Each point is reached from the start by the listed moves, each made 0, 1 or 2 times, or once backwards (-1), plus a little noise. Say if it took an odd or an even number of moves. Then give how often each move was made.

Moves:
(1): [-44 -12  15]
(2): [-20  26 -36]
(3): [ 11 -29 -28]
Start: [  6 -10  -2]
Points:
[ 30  27 -53] => even (-1, 1, 0)
[ 18  57 -25] => odd (-1, 1, -1)
[  7 -10  -2] => even (0, 0, 0)

Moves:
(1): [  2   2   3 -14   1 -15   5   1   9]
(2): [-12  14   1   9   7 -19  10   3   7]
(3): [ -7  -3  -7  17   3  -8  17   0 -11]
(4): [ -4  -8  -1  18   0  -5 -17 -12 -14]
(5): [  6  24  23   8  -3 -18  -3  26   4]
(6): [-10   3  -6 -20  -3  14  -2  10 -11]
(7): [  0 -11   3 -20  -8   3   3  22  14]
(8): [-11   0 -11   7 -20   2  -6   2 -13]
Start: [ -3  -3 -12  14  10   0 -11   2   0]
Points:
[ -5 -26   2  -8 -60  -7 -77  51  -8] => even (1, -1, -1, 2, 1, 0, 2, 2)
[-14   3  26  48  10 -30 -13  81 -22] => odd (-1, 0, 2, 2, 2, 1, 2, -1)
[-29  19   2  74  24 -93   5   9 -20] => even (2, 1, 2, 2, 1, 0, 0, 0)
[ -7  70  21  36  51 -56  26  20  30] => even (0, 2, 0, -1, 1, 0, -1, -1)
[-52  53  -9  58 -16 -58 -58   3 -39] => odd (1, 2, -1, 2, 1, 1, -1, 2)
[-47 -18 -83  -5 -25  40  19 -13 -71] => odd (1, -1, 2, -1, -1, 2, -1, 2)

Moves:
(1): [  1  -8  -7 -10   5  -3  -8  -1   1   2   3 -10  -4  -4  -3]
(2): [-14  -3  16   2  -7   0   6  -1   5 -13 -12   2   1   7   4]
(3): [-11   5   4   9  -9  -3   6  -5  -3  -5  -5  -6  -8   9   6]
(4): [ -3   2  -6  -2   5   9   9 -17 -27   2   3  -2  -8   5   2]
(5): [ -4   9  10  -2  -1  -3 -19  12  18   4   6   3   4  10 -14]
(6): [-2  3 -7 -1 -5 10  2  2  1  0 -6  1 -1  3 -2]
(7): [ 8 -5 -7 -7  6 10 -1 -3 11 13 11 -6  3  6  5]
(8): [ -5   0   7   6  -6   2  -8   5 -12   6  -8   7   6  -3   5]
(9): [ -4  -1 -12  -6   2   4   2  -4 -11  -7  16  -3   1  -4   1]
(10): [-4  3  7  7 -6  3  7  9 10  1  4 -3  0  1 -2]
(11): [ -1  10   0 -11   1   4  -8   1   1  -1   1   2   2  -4   5]
(12): [-5 -2 -7 -8 16 -7  3 12 16 -1 10 -1 -4  9 -1]
Start: [ -8   3   7   6   8   9  19   4 -11  -6  12  -6  -7  -3 -14]
Points:
[ -4  23  22   4  -3   0 -34  71  62  11  32  -4  10  -8 -68] => even (1, -1, -1, -1, 2, 1, -1, 0, 0, 2, 0, 0)
[-42   4  48  36 -23  12  19   2 -16   3 -30  -7  -7  25  16] => odd (0, 1, 2, 0, 0, 0, 1, 2, -1, 0, 0, 0)
[-31  21  48 -29  17 -13  -8  34  77 -33  -6   6   2  23 -16] => even (0, 2, 0, -1, 1, 0, 0, -1, -1, -1, 2, 1)
[  7 -34 -53 -44  46  12  26  15  31  -8  77 -44  -8 -25 -14] => odd (2, 0, -1, -1, -1, 0, 1, -1, 2, 1, 0, 1)
[-24  -7 -43 -45  43  44  13 -16 -95  -2  52 -21 -13 -32  10] => even (2, 0, -1, 2, -1, 0, 0, 2, 2, 1, 2, 1)
